Each wall is flat, endless, passes through zero and stands at right angles to its row. A trip goes straight from one point to another. Which walls does it cross, in order?
(in the rows, 128 means zero)

Walls:
(1): [141 157]
(2): [131 110]
(3): [123 158]
Trips:
[147  86] to [139  53] -> none
[132 145] to [182 156] -> none
[219  72] to [139 111] -> none

Walls:
(1): [120 101 118 164 126 130  95 151 109]
(2): [ 46 146  74 118  80  52  92 158 136]
(3): [125 139  99 102 143  79 110 118  21]
Trips:
[144 151 153 125 165 223 169 200 161] to [ 78 138 100 153 170  78 207 176 138] -> 2, 3
[132 131 131 141 161  97 134 173  58] to [ 95 158 137 169 161  87  45 121 117] -> none
[137 130 136 185 155 155 102 148 100] to [133 128 130  95 115 141  24  95 133] -> 2
[143 131 186  54  68 132 106 106 138] to [133 131 177  87  74  85  99 135 121] -> 2, 3
[126 169 131 129 151  90 130 174  93] to [154 147 146 156 105 172 160 113 129] -> 1, 2, 3
[141 145 164 156  65  87 156 112 173] to [ 65  46 104  50 148 123 112 105 172] -> none
[147 153 153 104  54 140 149 161 216] to [163 133 123 145 132 137 166 218 138] -> 2, 1
[ 69  95 118 183 202 150 129 129 174] to [188  72 136 164 178 156  93  65  92] -> 3
[137 173  78 106  97 146 116 103 116] to [142 137 149 163  73 118 187 216 119] -> 3, 1
[179  93  86 136 104  84 183 160  56] to [143  45 187 111 149  98 165 188 131] -> 2, 3

Walls:
(1): [183  91 115  82 146  93 147  75  63  99 119 211 140  88 131 142  79 128
  97 199]
(2): [142 156 117 118  41 153  99 123 172 122 173 112 103 105 146 107 105 112
 153  65]
(3): [ 94 130 138  73 188  80  93 158 129 127 147 142 104 185 125  88 148 161
 154 119]
(4): [145 180  97 123 154  85 103 182  83 152 167  94 149 108  77 117 131 156
 100 118]
(5): [ 89 195 187 190 140 148 118 181 141 158 125 134  93 114  81 142 101 200
 162 181]
Trips:
[208  76 113 162 176 116 198 127 196  89 158 117 127 131 104 198 138  51
 131 121] to [171 124 131  97 175  24 116 134  81 127  99  90 109 133 142 116  29  62
 136 107] -> 4, 3
[ 91 139 131  68 192  77 158 142 120  90 100 164 171 180 125 161 186 144
  87 129] to [ 97 110 117 167 170 103 202  69 176 198  67 132 171 104 146 132 116 127
 113 118] -> 4, 3
[155  80 101 126  84 123 175  15  68 111 110 185 151 116  74 165 101 164
 108 133] to [135 160  83 112 142 115 103  85 202 141 108 130  94  91 122  78 157 131
 143 146] -> 2, 3, 1
[132 135 232 145 167 144 129 153 159 129 121  90 145 114  41 137 100 109
  95 136] to [128  86 174 120 118 156  65 121 131 180 114  84 137  46 161  50 221  56
 104  75] -> 2, 5, 4
[141  94 109 117 128 126 110 184  89 209 125 109 126 169 120  82 117 179
 167  90] to [102  41  69 106 177  93 227 108 163 113 129 129 161 169 165  57 120 176
 167 148] -> 2, 5, 4, 1

Walls:
(1): [ 76 113  61 129 133 126 110 140 205  91 130 159 119 122 121 180 100 156
 131 150 142  84 174 100 151 160 128 160 124  97 122 126 139 131  90 121
 205 126 187 127 108 133 142  90 124 151  87  98]
(2): [138 124 143 136 125 120 111 117 142 158 107 123 172 161 100 141 159 135
 132 122 116 126 119 170 175  94 120  87 122 105 122  97 108 198 105 130
 149  97 132 138 107 161 135 104 164  91  59 113]
(3): [134 128 149  92  57 147 134  81 112 159 178  92  58 136 160  96 160 104
 108 125 152 146 149 156 107  88 171 106 134  84 131  98  37 171 176  83
 137 163 179 144 175 165 125 163 134 129 145 149]
Trips:
[131 112 161 176  96 106 185  98 101 155 159  88 151 185 146 135  83  91
 152 117 165 120 148 105 147 134 103 116 113 147 129 160 205  96 115 157
 128 118 149 141 109  53 181 158 151  91 156 196] to [109 154 144 167 127  96 168 100 114  57 161 152 142  80  93 115 112 134
 147 113 108 179  94 151 147 185 106 142 119 115 128 165 176 146 131 127
  66 151  76 133 103 130 112 165 162  87 126 149] -> none
[141  85 110 122 159 156 136 137 164  89 201 170 144 111  92 180 158 140
 146 104 110 144 168  88 171 143 161  88 136 114 156 135 117  89  66 158
 115 167 119 122 114 104 119 140 249  93 122 102] to [123 113 126  92  96 118 130 189 162 124  88 112 159 105 153 109 144 102
  91 131 114 133 107 126 153 141 161 140  87 150 116 140 173 109  98 152
 146 138 116 118  75 141  79  96 134 156  56  99] -> none
[128  66 177 122 138 111 147 138 103 141 171  97 113 139 151 134 160 147
 112 120 138 154 161 116 123 120  97 173 145 133 115 164 162 139 114 142
 108 121 144  98 127 133 125 144 156 169 167 139] to [154  93 183 149 120 116  81 111 139  57 141  68 173 138 163 111 140 104
 114 123 144 159  88 140  95  84 141 111 116 146 146 174 148  82 139  99
 111 137 140 116 138 155 177 125 110 144 133  98] -> none
[123 144 148 157 157 144 104  97 132 109 100 111  66 194 115 177 132 120
 132 138 129 120 128 126 136  88 112  93 194 150 159  99 109 118 149  83
 149 112 133 125 154 107 143 106 159 169 165 144] to [104 160 145 148 196 100 126 113 125 108 126 148 126 141 106 120 160  92
 111 185 104 130 103 122 154  88 134 126 159 154 126 134 139 172 135 136
 103 129 135  84 163 131 136  66 159 155 132 162] -> 3
[113 148 155 127  86 171  88 106  72 106 173 141 118 128 150 113  96 162
 129  76 118 103 112 131 132 121 147 173 140 131 132 137 124 110 132 131
  65 214  99  58 127 111  90 188 132 122 152 117] to [145 162 179  80 106 146 106 114 146 148 138 102  96 106 156  94 115 136
  63  79 104  92 136 173 138 173 159  89 155 164  88 102 179  53 139 118
 134 146 157  80 204 141 118 168 137 116 134 141] -> none
[129 154 190  91 130 113 123 112 120 150  94  56 127  88  65  64 140  97
 112 133 141 154  84  99 125 112 149 110  91 128  80 123  83 131 147 183
 121 102 114  90  47 149 142 146 175 142 139 134] to [165  99 123 129 202 137  38 131 134  99 150 116  88 117 119 114 100  72
  97 150 110 153  81 105 135 183  75 165 134 112 154 171  75 117 132  96
  88 131 107 134 151 107 145 136  87 136 121  73] -> 2, 3
[146 104  59 118 121 129 101 109 204  54 152 111  78  71 101 127 118 149
 102 156 121 120 156 161 133 188 101 123  97 172 146  97  99 103 129 148
 181 148 109 139  92 129 144 143 157 110 181 136] to [110  62  68 141 116 156 101  80 183  87 102 181 144 158 150 109 147 108
 166 159 122  96 152 137 131 146  59 137 131 130 164 112 143  91  69 150
 149 152  88 117 131 120 124 121 108 114 129  87] -> none

Walls:
(1): [150 139 174 138  95 118  86 105 118  76 102  82  47 153  62 174 135 166
 147 149 116 126 164 139 172 221 170 117  93 141 111  96 152  63  94 140
 137 103 168 122  71 138 136  88 125 171  76 160]
(2): [188 114  70 100 187 185 142  98 149 106  91 199 111 112 165  74 163  99
 136 109 124 125 128 132  69  39 150 137  98 173  65 140  50 144  61 151
 141 163 123 154 161  78  64 182 181 121 113  87]
(3): [ 78 111  92 104 163  84  81 196  89 149 160 123 131 155 135 164 204 103
 101 147 184 110 205 190 122 135 100 158 100  99 148 181 162 110 119  91
 134  95 105 100  55 112 165 162 122 173 145 140]
(4): [156 152  52 138 119 102 179 168 113 133 111 153 155 155  85  85 113 125
 143 111 197  97 144  90 137 113 152  59 146 120 151  81  77 164 111 188
 105  81 192 155 115 124 166 105 128 192 161 137]
(5): [125 232 188 161 139 145 117 105 129 129 194 131  97 111  90 116 115 115
 105 155 114 146  87  87 106 121 167 129 110  83 196  96 111 130 115  60
 152  76 124 142 152 128 131 145 135 119 120 112]
(6): [137  95 122 100 111 230 155  72 197  94 159 106 146 165 104 172 164 107
  85 125 110 109  65 114 144  57  81 124 114  92 140  78 146 203 106 152
 124  99 105 134 107 158 177 143 154 104 135 180]
(7): [124 156 148 121 100 146 125 141 183 175 171  94  97 131 107  83 150 177
 138 104 156 208 120  92  92 126 154 208 170 169 184  75 108 156 149 154
 145 136  65 102  52  86 136 126 133 133  99 173]
Trips:
[128 120 112  63  74 128  94 150 125  99 109 117 127 134 144 177  89 167
 101 118 129  47 137 119 102  83  72 162  69 140 145 171  86 162 118  94
  90 118  67 182 113 154 136 161 121 173 147 181] to [ 80  96 174 114 167 147 119 245 130 118 121  93 143 134  78  49  87 179
 113 142 134  66 153  28 178  66  84 121 127 169  61 168 126 131 144 144
 102  81 127 139 176 124 105 144 100 141  74  66] -> 4, 6, 3
[115 187 147 134 116 154  39 111  91 100 197  79 195 130  57 157 109  74
 153 143 134 157 167 129  77 173 150 125 110  81 165 109 176 142 104 136
 149 132  80  72  54 119 129 114 135 143  75 119] to [ 85 247 187  97 174 164 145 141 134 130 154 136 123 196 140 108 161 115
  75 167  86 120 118 202 180 127 135  98  71 102 114 124 114 145  84  33
 127 169 110 130  68 188 122 139 152 123 166 107] -> 7
[178 187  90 116  95  78  92  84 109 129 129 114 167 164 206 173 175 121
 100 154 115 143 137 149  91  93 162 159  59 170 149  86  69 157 123  77
 151 167  97 143 128 170  93 107  63 141 152 117] to [130 117 204 161 119 119 126 103 244 136 151  75  79 157 143 132  76 174
 147 164 128 128 100  96 165  33 103 199 104 108  94 120 161  63 160 112
 183 179 134 102 147 115 183 248 136 151 123 198] -> 6, 3, 1, 2
[177 141 146 113  66 140  81 144  96  79 181 137 138 110 147 106 249 170
 144 122 136 145 178 168  97  90  85 170  81 191 102 140 113  73 127 135
 117 167 123 158  66  84 166 172  95  93 107 176] to [ 99 101 154 146  87 108 130 163 177  72 122 125 159 136 143 152 102  90
  66 157 182 149 132 134 118 163 129  98 110 167 180 112 176 111 123 100
 201 105 141 139 158 153 195  95 139  92 196 134] -> 6, 2, 5, 7, 4
[186 116 133 112 101  68 180 109 139  91  87 113 144 122  88 143 125 136
 175 164 124 133 119 130 130 171  68 178 169 127 146 100 113 100 116 146
 110 117 199 114 168 119 162  88 116  99  96 110] to [166 121 116 148 124 208 171 205 132 140 125 122 118 113  80 125 155 177
  78 126 156 125 100 158 169 173 176 150 138 135 163 160 102 151 131 142
 167 112 181 171 109 169 196 101 120  57 127 180] -> 6, 7, 5
[117 161 115 140  75 124 137 102 127 136  82 151 153 146 158 150 107 102
 172 100 139 233 115 151 151 125 142  71 126 124 163 175 169 221 135  99
 154 154 123 173 121 118 108 121 181 128 163  94] to [116 171 175 122 160 201 102 104 140  98 145 147 149 209 175  79 164 104
 188 188 139 233 136 130 167  45 110 207 193 119 127 119 112 145 130 167
 140 185 196  76 177 131  70  79 159 145 134 155] -> 6, 7, 4
